Rows are points. A path goes straight from each point to the next, and from the last back to the first. The post is the endless flat space through its rows: a point in 2 columns, a line in 3, a plane in 4, and so on, so that a path can go around it. How many times does the path go around the post? Going back the other way cancels.
(in the rows, 128 means zero)

Post (1 x 2):
[[104 112]]
Path:
[[116 131]
 [ 86 131]
 [100 142]
 [154 143]
 [132 149]
 [133  86]
 [ 86  80]
 [ 69 101]
 [100 128]
 [118 122]
 [122  89]
 [120 101]
 [152 155]
 [104 166]
 [ 51  98]
 [ 89  63]
 [142 103]
 [124 123]
 [125  69]
 [ 61  68]
 [ 64 133]
 [116 150]
 [143 117]
 [107  57]
 [ 72  91]
 [104  89]
 [124 119]]
Times around: 1

Post:
[[122 139 104 162 119 110]
 [ 96 167 144 137 148 119]
 [180  97 168 107 116 160]
 [139 102 113 132 146 146]
 [124 173 114 163 150 138]]
Path, 24 rows:
[[153 152 153 145 128 111]
 [160 143 115 146 128 132]
 [164 122  99 110 125 201]
 [148  73  47 183 146 203]
 [159 170 194 181 135 123]
 [135 123 117 131  89  68]
 [122 103  60 124 100 127]
 [129 103  56 111 161 141]
 [178  86 127 118 148 126]
 [150 137 166 131 131 123]
 [131 165 127 120 169 108]
 [ 77 125 118 115 135 126]
 [ 79 156  75 179 160 156]
 [191 108 149 165  83 110]
 [159 125  99 148 128  88]
 [126 132 181  74  45  89]
 [ 94 239 184 144 165 181]
 [155 173 191 172 122 120]
 [134 139 135 135 128  95]
 [ 53  89  47  99 159  95]
 [132 153 104 178  84 136]
 [145  98 111 171 163 172]
 [118 105 175  97 191 136]
 [115 120 103 113 177 143]]
Times around: 4

Post:
[[119 149 178  60 127 111 118 142  55]
 [112 118 133 172 153 150  77 161 138]
 [124 125  95 118 143 129 146 107 103]
 [117 186 121 128 117 108 151 129 113]
 [118 148 184 129  84  97 188 137  79]
 [189 117 116 131 158 159 113 127  77]
 [ 83 130 120 142 167 147 115 137 107]
 [180 146 134 136 125 132 183 101 154]]
Path, 25 rows:
[[104 223 190 133 120  83 120 151 111]
 [126 119 143 158 105 152 132 111 106]
 [101 101 153 130 116 141  77 186  58]
 [159 160 103 137 132 124 166 164  76]
 [186 107  97 120 167 118 134 102 103]
 [198  73 117 178 123 156 146 110  39]
 [117 106 110 136 128 173 110 135  73]
 [ 99 103 130 120 170 168 101 199 117]
 [ 94 138 124  89 134  94 147 122  83]
 [102 110 133 202 146 140 100 149  86]
 [134 219 185 108 116 113 134 115  85]
 [119 139 124 147 149 189 128 132  85]
 [ 92 137 152  86 127 116 139 162 109]
 [109 139 199  75 103  87 146 195  49]
 [158 109 119 144 189 148 153 107 140]
 [163 117  94 200 132 151 153  56 156]
 [113 112 170 173 155 210 105 150 128]
 [109 144 157  93  85 104 210 151 133]
 [128 125 128  68 169 127  88 190  73]
 [147 142 161  84 117  84 146 124  58]
 [218 142 164 178 120 146 117  89 114]
 [188 177 182 134  95 139 160 155  84]
 [195 129  86 161 140 168 180 142 134]
 [190 125 134 131 156 116 199  98 123]
 [158 146 138 110 160 105 102 111  98]]
Times around: 5

Post, 13 rows:
[[133 139 115 119 118 137  82 129  86 167 132  93  74 151]
 [147 148 144 102  76 105 109 115 166 125 151 151  52 110]
 [156 132  97 124 128 100 152 125 124 115 105 116 125 148]
 [130 111 131 120 104  94 143  98 112 149 132  99 116 134]
 [121 140  99 131 114 102 155 130 137 144  88  65 120 118]
 [174 134 140 135 136 144  69 145 104  96 175  80 110 164]
 [146 107 154 124 135 105 101 146  75 123  83  89  63 192]
 [121 142 142 134 167 107  74 112 184 137 117 139  99 124]
 [153 105 160 186  97 193  66  69  46  85 197 159 136  89]
 [137 106 116 157 112 118  81 124 186 140 117 123  66 149]
 [153 128 126 140 134  91 156 148 113 149 117 101  89 149]
 [116 145 117 138 157 175 115 162 106  62 206 113 132 149]
 [142 126 142 116 142 136 149 169 155 137  86 109 125 146]]
Path, 29 rows:
[[107 136  64 174  93 158 112 141 127 100 115 117  89 174]
 [123 170 159 112 128 124  34 134  86 109 138  23  92 136]
 [152 137 119 167 171 162 104 184 137 119 181 115 140 101]
 [150 108 131 124  79 107 128  66 122 129 134  99 103  83]
 [169 129 172 114 131 160 124  95 158 108 245 148 156 128]
 [ 85 116 114 183 130 123 105  75 104  71  48  99 131 121]
 [131 189 129 106 145  91 105 111 128 118 122 140 133  80]
 [173 117 135 153 130 125  26 125 105 116 239 147  54 148]
 [165 162 153  71 120 203 104 147 128 194 137 124 148  69]
 [ 97 118 124 158 104 142  96  77  42 144 194 103  72 138]
 [ 89 202 121 150 142 122 190 150 112 129 130 116 118  97]
 [125 115 136 134 168 134  97 164  70 126  85  96 148 181]
 [168 107 103 138  99 171  70 153 141 116 132  90 126 139]
 [ 98 141  88 149  98 131 141 106 194  93 128 195  65  62]
 [130 127 122 147 124 144  85  92 102 136 125  69 113 160]
 [132 145 117 173 159 109 111 164 124 103  87  85  74 192]
 [189 145 137 148  56 174 108 115 185 105 112  91 212  61]
 [123 114  92 122 132 107 104 149 111 125 119  85  87 136]
 [ 85 136 129 101 170  80 196 131  92 153  87  86 126 116]
 [167 135 194 164 139 226  28 134 126 129 149 117  88 138]
 [181 136 176 173 117  81  67  74 116 111 137 134  82 121]
 [ 98 121 115 120 110  82 151 105  77 128  96 119  97 149]
 [166 106  60 135  73 108 122 145 124 130 119 100  86 127]
 [119 166 145  64 157 121  93 135 164 164 110  90  91 100]
 [102 171  97 109 150 179 133 146 140  81 185  73 160 133]
 [174 169 137  91  84 116 121  63 122 164 125 133 118 125]
 [100 179 173  89 170 244 142 197 184 150 150  98 148  87]
 [150  87 136 183 131 132  98 126 149  78 187 145  73 143]
 [ 90 109 195 115 117 154 162 134  83 102 177 101 111 152]]
Times around: 5

Post (17 x 18):
[[117  76 137 129 137 151 165 141 100 142 134 126 184 155 110 181 154 102]
 [163 138 126 134 104 154 115 124 150 148 143 149 128  88 166 121 159 136]
 [129  95 106 130 154 141 172 117 129 162 121 196 101 120  80 166 155 127]
 [ 96 168  63 175  59  87 149 108 130  95 120 129 134 137 118 127 157 142]
 [122  83 176 166 117 109 159 170 119 134 103 115 161 108 111 149  91 136]
 [179 180 117  87 103 111 111  92 111 124 105 158 121 105 185 132 132 169]
 [ 92  89 130 130 151 176 175 169 115 135 152 183 156 147 101 155 133 145]
 [132 100 151 136 183 174 150 132 133 137 152 153 149 141  87 145  89 104]
 [163 138 153 133 112 153 111  83  90 129 112 114  97  90 163 114 180 168]
 [136  94  87 127 152 135 157 151 102 156 149 131 143 149 145 136  96 117]
 [150 133  87 182  63  58 148 157 185  45 103 114 108 188 139 120 154 170]
 [148 120 113  95 167 172 189 162 105 145 133 152 140  90  45 157 157 130]
 [ 91  82 139 115 143 139 204 155 138 133 132 136 124 143 122 140 124  95]
 [181 149 121 154  40  78 141 111 127 119 118 147 133 161 143  83 153 145]
 [141 140 130 124 142 109  90 138  95 132 127 167 149 101 128 101 160 125]
 [166 179 133 127  80 113  70  94 157 143  74 119 118 151 172  96 159 191]
 [155 161 112 120 125 175  96 134  97 118  76 160 120 112 128 140 136 115]]
Path (32 x 18):
[[150 228  61 110 110 139  84 111  29 161 143 116 167  23 114 111 139 171]
 [ 96  83 179 161 122 132 122 129  88 109  81 116 137 150 100 127 132 134]
 [ 98 104  88 191 138 148  97  90  87  94 131 137 138 125 126  85 156  77]
 [165 119 145 184 119 114  94 126 131 135  97 113 138 194 146  49 137 114]
 [160 138 156 214 118 149  99  94 117 175 129  93 106  89 121  93 163 174]
 [114 129  93 125 177 139 136 121  71 120 127 149 155 158 141  93 156 115]
 [163  58 133 178 123 149 121 197 156 119 158 168 184  94 103 103 191 125]
 [162  63 129 146 145 132 129 187 154 129 143 138  91  80 155  74 117 128]
 [165 124 156 159 117 115 133 150 127 100 143 196 108 139  40 139 126 186]
 [157 106 153 164  89 163 110 166  60 138 157 149 150 152 140 127 189 136]
 [210 162 155 182  83 111  76 123 123 153 122 154 166 160 133  87 121 223]
 [ 71 118  42 155 168 149 196  98  88 145 216 130 167 140 141 128 204  72]
 [147 148 153 128 161 166 154 128  64 152  89 148 127  70   7 165 210 109]
 [126 108 125 110 141 118 136 124  61 147  77 207  72  99 129 152 154 145]
 [153  83 149 130 111 103 209 156 120 110  76  86 100  77  50 159 117 115]
 [206 158  84 111  48  81  81 120 143 111  80 178 134 170 157 132 131 183]
 [172 125  98  89  82 103 132 158 103 109 146 127 134 112 128 158 195 180]
 [157 165 135 109  73 131 227 174 139 112 195 139 144  96  99 131 136 147]
 [152 156 119 150 163 182 125 147 128 125 168 123 179 106 114 148 124  64]
 [150 114 125 188 109 124 159 117 106 178 195 172 125  74 127  92 133 168]
 [185  84 103 134 115  99 138 111 106 204 125 103 132 123 102 213 158 125]
 [144 142 141 100 130 123  92 139 129  94 117 159 141 111 159 137 134 116]
 [134  79 123 101 118 150 176 165  52 116 112 135 104  98 121  96 127 130]
 [ 96 135 139 115  78 168 174 120 128 127 137 139 121 116 143 126 131 132]
 [123 121 118 100 158 184 169 111 124 176 116 133 100 131  71 166 181 155]
 [ 75 168 100 126 125  95 206 151 137 104 155 144 104 138 156 105 135 113]
 [167  86 162 105 111 127 228 180 169 135 105 136 110  90  59 190 165 154]
 [142 139 101 130  46 106 134 155  99 100  94 137 134  85 132 158 129  93]
 [ 85 106  89 106 122 157 108  94 145 112 115 134 142 202 214 136 139 158]
 [138  60 164 127 165 151 232 173 117 115 104 116 104 112 127 144 118 208]
 [108 154  99 140 115 129 136 166 147  75  87 180 106 118 159 142 103  57]
 [147 205 127  64 169 188 176 140  94 169 101 100 103  60  85 160 128 135]]
Times around: 1

Post, 17 rows:
[[143 171  60 141 164 144 107 122 140 118 134 124 188 120 110 152 170  94]
 [102 135 112 148 134 142 107 156  66 173 131 135 156 136 140 162 105 163]
 [100 134 118 102 145 139 143 173 120 156 194 152 157 115 115 131 137 118]
 [126 103 134  90 153 185 158 112 123 142 106  97 147 169 127 112 165 185]
 [142 175  97  97 197 168 119 118  73 167 156 106 120 120 135 144 175 157]
 [145 125  82 114 118 141 100 152 113 103 161 123 162  92 102 158 116 156]
 [127 139  98 129  91 143  31 144 151 139 145 134 149 156  77 166 121 121]
 [164 177 151  90 140 157 141  98 114 143  65 134 133 111 125 132 154  91]
 [111 118 125 154  86 122  69 154 139 185  97 115 149 111 123 135 174  84]
 [227 149 136  83 135 110 114  91  83  66 119 129 142 139 108  93 155 146]
 [136 143 123  73 118  82  82 126 113  74  86 109 120 119 126  82 163 125]
 [117 112  73 113  60 140  92 132 101 177 107 116 157 135 119 126 105  61]
 [104 146 152  99  87 116 141 130 188  99 162  86 136 113 147  93 173  76]
 [157  68  92 122 101 130  99 115 155  92 103 124 111 151 116 143 105  72]
 [141 139 190 101 139 146 118  71  86 119 115 157 106 101 114  93 140 146]
 [126 123 109 105  96 123  92  95 193  99 139 126 156 122 139 169 177  79]
 [115 149 105  83 105 152 105 119 170 177 111 140 111 144 175  74 141 131]]
Path, 24 rows:
[[135  95 100 119 161 129 152 154  55 120 123 132 175  83 172 132 180 104]
 [122 146 135 130 136 142 100  72 113  96 149  90 138  85 135 118  99 122]
 [154  90 127 165 143 138 127  99 114 153  68 126 148  84 116  66 144 125]
 [121 132  87  37 106 146 155 177 114  96 124  51 117  93  86 101 186 153]
 [134  71 142 106  76  79 169 125  47  77 146 127 150  73 183 127 132 129]
 [112 133  80 114 168 144 138 149 109 145 126 173 119 158 123 150 100  89]
 [ 70 143 117  83 124 128 130 190 154  96  94 116 150  94  60 126 155 117]
 [136 146  33 117 140 148 121 147 142 127  65 158 127 119 172 145 126  92]
 [115 132 170 135 104 163  56  89 139 204  61 173 144 178 169 126 167 131]
 [123 143 125 154 132 168 160 161 100 177 117  94 111 114 191 100 154  93]
 [101 127  66 141 131  91  75 169 120 101  89 115 155 162 165 125 179 117]
 [106 127 145  94  99 159  54  88 136 175  85 132 130 117 155 137 126 100]
 [146 149  92  94 160 129  96 156 133 197 158 179 178 157  59 132 130  65]
 [153 155 127 110  93 194 176 157 187 172 112 144 130  92  62  81 125 143]
 [109 163 104 122 169 146 157 101 145 121 144 109  75 158 197 101 193 133]
 [170 100  98 113 123 134  85  95 128 136  71 128 129 143 202 145 170  94]
 [ 76 155 249  91  89 134 153 140  65 186 204 115 159  75 118 139 151 131]
 [134 138 132 106 122 110 125  75 111  58 192 114  97  60 103 120 108  67]
 [216 130 107 165 119 151 176 132  26 146 185  73 167 213  72 111 138  78]
 [202 125 117 121  57  79 119 139 129  69  95 111 162 109 193  99 151 142]
 [120 187 134  86 171 159  95 104 140 145 109 200 149 149 151 111 129 186]
 [202  61 124  92 151 122 125 133 152 143 128 114 106 132 115 160 140  71]
 [ 98 104 115 132  58 107 126  99 163 147  89 133 160 152 112 104 148  92]
 [107 160 109 103  82 111  72 135 141  58 182 140 122 186  62 177 112  73]]
Times around: 4

Post:
[[111 159 128 101  52 130  86 186 125 145  77 140  77  90  78 131 195 144]
 [104 142 117 123 129  80 125  97 128 124 159 166 141 147 124  96 108 154]
 [142 123 155 165 139 104 111 121 134 111 102 142 144 155 144 114 123 129]
 [157 155 129 178 122 159 102 127 162 122 163 149 129 141 123 121 139 142]
 [160  95 139 111 149  63 202 150 189 107 182 110  99  48 102  96  97 145]
 [160 143 116  96 129 124  78 146 107 165 109 123 120 113 110 154 163 132]
 [149 177 151 100 166  93 143 147 134  88 144 123 134 102 148  69 121 118]
 [162 113 120 124 117 140 171 107 159  97 154 162 231 126  81 125 139 118]
 [145 126  86 129 127 143 136 114 123 100 167 119 171 150 115  84 173 127]
 [149 136 147  62 135 130 125 125 128 111  69 128  82 112 142 154 162 120]
 [155 103 155 142 123 122  91 121 100  74 122 168 134 138 111 129  68 117]
 [134 112 108 171 146 121 108 110 150 105 106 160 192 146 133 154  84 192]
 [ 92 158 148 145 127 154  57 144 147 113 145 149 112  99  91 105 171 161]
 [ 85 148 106 141 123 132  99 116 153 111 131 107 140 170  95 143 115 153]
 [168 134 158 164 136 153 128 102  87 111 111 127 144 133 107 141 145 162]
 [146 177  98  92 133  58 118  98 150 117  56 164 118  60 141 133 151  88]
 [147 145 119 143 172 165 114 117 105 130 109 164 125 142 100 121 153 127]]
Path (25 x 18):
[[154 162 183 121  83  85 122 144  78 141 115 109 128 154 121 105 104 150]
 [156 155  85 124  91  93 112 150 112 152 122 147 184 140 153 131  77 166]
 [119 133 106 106 182 110 140 146 137 155  73 134  97 121 134 154 125 179]
 [139 117 179  94 115 105  91 193 154 113 130 105 121 138 124 138 182 169]
 [151 168 217 147 113  82 101 188 146 100 149  56 124 176 130  84  85 123]
 [152 120  72 151 112  68  48  77 217 182 147 199  79  95 162 184  44 155]
 [111 175  49 154  99 160  63 129 184 136  65 133 221  99  54 208 154 130]
 [127 157 116 108 137 125  60 114 133 167 111 149 160 169 155 180 107 153]
 [172 120  85 142 139 123 175  70 130  61 182 139 198 120 136 137 111 113]
 [120 132 129 151 130 116 112 125 141 139 160 193 180 172  71  99 131 119]
 [177 118 119 154  57  77 101 176 131 148 104  97 133 171  96 141  70  91]
 [132 180 105 140 112 126 100  79  71 154 122 186 151 119  83 143  88 171]
 [192  87 137 148  78 124 126 122 128 177 147 125  95 188 162 124 153  81]
 [172 140  78 118 103 155 200 161 128 132 162 115 123 100 104  73 173 155]
 [103 122 106  79 184 121 181  78 167  84 166 149 178 108  86 129 133  66]
 [119 125 156 143 129 118 114 213 161 112 131 105 141 170 138 132 151 216]
 [166 103  73 118 121  84 134  93 118 113 153 151  83 174 122 137  74 135]
 [113 127  92 139 124 136 148  76 146  77 179 132 102 156 122 113  70 188]
 [ 86 122 180  87 163 123  83 134 135  86  56 156 138  75 111 124 147 107]
 [ 50 197 190 139 120  35  94 114 133 117 202 137 114 137 111 137  34 190]
 [138 143 211 215 120  72  50 102  91 120  99 162  81  92 114 122 152 153]
 [ 97 170 106 111 246 143  63 104 136  72  89 217 171 109 169  70 133 201]
 [180 165  90 127 107 112  81 145 114 161  82 171 132  95 109 121 187 190]
 [180 118 137  87 113 154 137 151 121 109 184 128 134 142  77 145 172 102]
 [155 156 127 159 131  76 149  62 191 103 153 156  43 102 131 137 105 123]]
Times around: 4

Post:
[[ 69 133  67 169 124 135 165 149 143 147 128 102 144 165  65 142 131 185]
 [173 120 158 128 112 145 116 127 112 147 118 136 112 111 125 173 142 110]
 [148  86  87 142 163 137 101 130 111 114  93 140  93 120 104 120 146  99]
 [114 147 116 195 125 141 114 146 143  90 115 128 125 132 142 133 149 104]
 [106 119 122  84 162 110 129 156 142 168 116 118 126 106 156 136  68 157]
 [157 145 130 162 166 166 144 225 174 123 173 163 130 177 198 179 122 170]
 [107 116 130 189 183  70 107 141 138 139 114 155 133 126 138 129 187 122]
 [ 63 151 167 128 119 151 138 151 164  87 182 113 106 145 162 123 132 174]
 [128 111  78  82 126 162 144 144 163 172 142 120 118 117 162 127 106 109]
 [132 106 150 145 102 156  86 156  97  95 145 115 159 134 152 104 129 120]
 [108 103 110 139 115 103 188 113 119 149 135 111 110 159 153  82 106 155]
 [136 168 126 147 144 161 112 105  88 114  93 107 155 146  24 103 157 145]
 [179 116 112 121 129 141 107 176 157 143  81 169 115 164 124 150 153 151]
 [180 108 137  99 134 120 104 146 132 114 117 119 117 131 114 135 130  96]
 [164 132 153 121 135 164 118 199 146 149 159 162 104 131 121  99 120 118]
 [146 123 134 120 144  91  71  87 124 158 138 150 117 131 152 142  99 121]
 [191  65 147 121 136 138  93  97 114 105  77  74 161 106 110 110  92 164]]
Path (31 x 18):
[[138 141 174  50 129 128 143 125 118 143 145 109 100  58 100 142 202 105]
 [168 103  75 165 180 122 118 168 111 172  91 155  86 149  87 118 159 126]
 [ 95 140 186 107 153 213  80 156 145  67 180  69 168 143 158 182 119 188]
 [151  86 152 173 133 148 138 166 152 137 128 147  95 134 104 162 130 143]
 [150 147 118  83 122 166  82 111 102  93  86 111 173 189 121 133 146 110]
 [145 150  94  94 161 136 127 154 155 150  92 114 113 127 140 186  87  89]
 [163 127 133 144 201 176 103 153 149 137 110 183 131 114 172 151 126 142]
 [140 154 143 200 122  54 158 114 119  83  52 124 166 146 128  67 107 147]
 [131  97 130 152 158 100 110 188 153 168 102 154 144 108 134 101 174 173]
 [162 100 120 172 134  96  93  99 124 184 133 131  72  85 120 143 164  48]
 [ 97 134 121 135 116 163 117 141 120 121  88 130 117 164 158  58 130 153]
 [145 111 167 142 184 135  59 166 115 123 103 158 101  93 110 134 147 160]
 [170 104  96  76 105 112  67 135 219 133 158 107 140 145 187 149  54 182]
 [110  87  81 129 177 148  48 169 149 105  47  76 175  86 106 124 158 167]
 [115 170 110 249 169 117 109 116 114 111 157 119 150 164  97 165 156  98]
 [156 117 133  95 123 118 139 163 124 150  70 133 143 106 155 103 120  62]
 [105 141 157 149 116 111 162 142 180 118 116 151 113 131 107 131  93 208]
 [ 79  44  94 131 126 125 116  45 186 200 122 123 133  75 171 131 139 166]
 [113 130 176 110 124 221 165 184 146 192 146 130 129 112  82 165 150 184]
 [ 60  86 112 141 121 108 156  94  96 115 124 109 110 137 173  88  60 168]
 [153 147 113 155 120 144 142 105 148 186 165 173 118 152  95 106 159 152]
 [130 143  71 132 149 130 188 155 138 177 104 114 138 127  70 108 106 105]
 [112  90 109 182 107 151 121  83 150  52 150 133  88 152 195  85  96 155]
 [175  48  84 113 182 152 157 164  82 106  86 106  88 124  31  64  87 168]
 [146 101  88 143 117 117  91 127 170 105 135 100 105 140 120 106 111 145]
 [149 171  37 149 133 186 135 120 107 157 144 134 146 143 201 126  69 151]
 [106 101 147  99 108 129 111 133 173 108 141 115 133 113 138 116 178 147]
 [129 100 139 125 171 162 118  98 157 140 141 150 119 113 160 111 154 167]
 [116  70  78 104 116 134  64  90 145 130 132 140  88 160  89  90  92 129]
 [145  73 128 130 149 125 113 164 199 162 141 173 138 140 172 125 169 132]
 [173 109  75 118 185 150 111  80 155 102 163 123 149 137 158  80  76 125]]
Times around: 2

Post, 17 rows:
[[ 88 165 162 135  94 138 129 102 105  96  99 133 122 168  77  84 132 104]
 [141 123 102 159 121 108 133 148  81 145 120 139 140  92 124 160 183 133]
 [ 93 131 153 126 132  57  99 148 106 137 132  88 149 164 153 107 157  92]
 [ 81  99 127 128  91 110 105 124 163 111 137 123 103 113 120 115 137  85]
 [102 209 159 122 118  56 161 176 152 157 114 148 164 143 158 176 161  93]
 [193 150 149 135 179 102 103  73 180  95 159 149 161 185 130 112 112  85]
 [157 100 136 127 126 185 122 130  99 139 148  80 178 117  62 140 120 119]
 [177 151 136 139 122  78 137 136  89  95  88 131 151 172 152 101 102 107]
 [137 132 126 132 127 103  77  97 130  73 186 192 163 132 125 144 136 106]
 [ 86 125 139 144 111 132 128  64 153 141 123  81 135 172 113 176 123 106]
 [147  84 135 133 123 137 104 135 123 143 118 167 143 165 103 103 115 130]
 [129 155 165 147 149 152  77 167 113 178 164 127 151 184 173 144 137 109]
 [ 90 132 188 122 147 157 146  95 113 141 141 118 148 138 148 209 106 148]
 [144 132 164 178 115 144 163  66 108 164 137 101 149 102  57 172  77  85]
 [184 143 144  72  69 143 138  92 147 135 169 131 122 175 129 187 133 145]
 [138 148 118 159 103  99 172 142 130 146 140  87 142  98  95 167 129 149]
 [123 155 129  85 141 154  94 113 101 100 167 188 119 160 107 128 120 109]]
Path:
[[128 140 143 180 161  72 124  87 138 102 151 171 146 106 159 191  85 169]
 [ 58 167 176 108 103 106 112 125 139 123 149 151 119 121  92  80 126  77]
 [103 130 115 141  53 179 128 143 119 143 178 140 133 126  91 133 107 138]
 [119 187 132 102 120 141 127  81  96 128 187 154 132 200 104 174 146 103]
 [159 164 128  78 162 150 121  78  60 145 197 190 154 175  48 184 152  69]
 [127  99 110 137 117 147  92 120 103 159 176  74 134 168 124 177 152 124]
 [122 143 151 128  97 133 165  84 167  83  83 106  99 136 145 196 115 128]
 [ 97 149 113 149 151 128 113  25  88 124  81 134 124 143 159 228 126 111]
 [182 145 142 193 134 155 134 126  95 200 139 165 186  97 111 179 100 105]
 [ 92  65 122 222 132 124  65  98 108 179 147 154 161 142 149 135 216 115]
 [137 154 147 120 144 112 137 144 167 126 185 133 144 155 111 116  88  93]
 [ 92 153 157 100 104 119 167 151  55 158 137 116 144 160 100 207 126 121]
 [ 91 155 210  88 109 163 113 167 136 115 169 122 177 139 112 172 138 138]
 [113 153 160 142  96 141 125  81  83 159  79  99 111 161 127 183  95 123]
 [126 135 142  92 140  30  75 139 101  73 143 190 180 161 141  70 152 108]
 [105 194 106  86 145  86 150 113 167  87 160 172 157 150  95 122 140 106]
 [103 200 114 164  82 100 134  85 199  72 211 143 141 194 143 178 133 118]
 [ 81 129 138 201 103 111  93 196 136 141 118  65 185 154 152 162 153 116]
 [233 175 198 159 125 106 147 170  79 145 140 132 200  81 107 173  43 115]
 [143  83 170 153 131 108  88  59  99 162 121 136 161 103 157 178 145 104]
 [145 125 136  94 133 114  86 165 114 112 177  63 190 124 221 158 169 110]
 [ 68 109  90 181 152 180 121  60 158 181 145  95  98 192  97 147 155 133]
 [135 150 128 180  67 136 147 172  90 137 169 117 122  82 149 195 162 114]
 [153 134 187 187 111  86 119 154 156 130  89 103 159 162 111  87 142  68]
 [159 137 172 159 159 117  88 158 122 151 109 115 154 104 191 159 159 100]
 [ 96 105  81 155 123  97  87 123 128 124 132 120 122 125 151 124 105 127]
 [120 210 150  97 162 102 182 130 133 139 170 107 188 174 123 158 128 170]
 [ 90  99 148 101 115 168 129  60  92 146 149 138 134 193  85 160  93 108]
 [142 115 160 136 132 157 140  78  53 137 177 149 133 139  90 206 115 101]
 [ 91 145 189 136 114 141 118 177 112  86  73 233 181 136 111 171  84 112]]
Times around: 5

Post (17 x 18):
[[119 139  91 143 152 129 101  74 106 137 132  84 108 145 126 113 124 144]
 [118 153  96 149  88 146 141 177 112 109 105 119 101  93 148 114 170 133]
 [180 118 134  98 135 127 114 151 163 140 109 120 176 177 137 162 107  89]
 [134 115 104 103 144  85 136 123  83 113 122  76 161 156 134  59  88 104]
 [122 161 101 157  66 102 116 147 136 141 178  93 103 166 136  78 207  82]
 [142 114 193 128 210 133 165 117 162 157 109 181 137 147  83 108 134 124]
 [126 114 163 139 175 118 184 130  94 178 128  91 155 126  76 128 134 116]
 [126 122 106 102 152  62 137 167 171 156 157 120 153 102  98 183 171 100]
 [ 96 159 184 148 123 109 103 136 152 111 114  82 124 138 135 106 164 116]
 [121 138 104 147 128  93  98 127  78 138 157 102 120 126 125 137 182  98]
 [144 130 144 140 142 105 151 110 125 125 148 110 175 137 153 113  70  84]
 [126 164  95 150 111 170  73 156 155  69 152  86 158 143 165  92 134 111]
 [126 137 185  94 133 121 145 130 127 128 124 144 183 132 140 168 131 128]
 [151 138 146 103 127 156 133  96 143 121 114 112 112 158  81 145 125  99]
 [128 116 134  88 100 148 110  96 112 167 138  75  99 148 153 135 119  91]
 [142 146 173  94 126 112 112 133 131 154  99 161 155 106  91 156 133 113]
 [118 138 141 158  73 148  81  90 127 109  78 183 152 122 109 121 196  72]]
Path, 27 rows:
[[148 168  94 112 102 100  97 147 163 131 154 135 181 112 131 136 150  76]
 [105 126 177  87 127 189 171 135 161 132 164  78 107 210 140  78 125  59]
 [ 69 122 145 137 112 131 145 135 119 137 107  75  92 138 113 105 180 116]
 [ 87 138 130 142 172 102 146 163 127 139 125  97 160 118 119 138 177 143]
 [104 131 132 139 116 121 124 170 118 134  82 123 144  72 121 123 197 102]
 [145 127 158  79 171 122  84 145 103 100 105 122 134 177 163  76 171 137]
 [129 167 160 117 110  80 182 118 148  92 117  96 194 162 135 111  68  70]
 [124 179  79 112  80  58  92 146  92 143 210 154 145 114 126 118 153  89]
 [112 178 150 150  97 185  97 174 136 208 145 120  93 125 120 160 186 107]
 [103 140 130 141 109 179 186 125 152 123 158  94 156  90 136 157 149 100]
 [170 162 166  87 109 145 173 112 125 149 183  99 161 201 109 158 169 135]
 [162  86 123  58 169 119 166  74 161  91  82 121 148 114   7  72 101  57]
 [139 162  83 131  58 144  93  95 198  89 169 104 167 121 108 123 181  94]
 [128  91 141 166  99 118 130 129 151 153  75  80 140 114  99 134 156 101]
 [107 134 106  95 116  97  70 132 175  99 129  66 124 117  81 114 140 125]
 [179  65 129 143 226 173 127  80  96 164  93 109 115 194 106 113  80 103]
 [102 113 189  75  96 189 145 122 108 147 105  75 120 184  57  67 169  87]
 [ 63 138 140  90 119  39 153 115 123 116  68  69 155 137 134 108 139 123]
 [142 149 117 143 126 189  71 131 101 168 160 198 160  99 126 160 151  94]
 [120 109 126 122 122  81 116 127  91 196 106 106 105 139 103  86 163 103]
 [131 157 167 122  99 119 105 119 105 125 175  30 160 203 192 117 117 130]
 [157 140  95 152 155 105 123 183 103 143 117 143 156  63 142 177 164 144]
 [ 95 130 204  96 116  97 165 134  72 152  93 118 154 102 122 137 184 112]
 [145 109 178 161 137 120 164 110  94 187 120  81 157 163 134 116 153 114]
 [160 133 142 148 114 106 122  92  92 121 105 113 122 124 110 155 113 128]
 [111  98 149 137 169 140 128 129 157 145 141  94 148 170 148  56 134 144]
 [150 133 157 114 197  80 112 170 128 145 101 150 142 143  51  74 193 150]]
Times around: 0
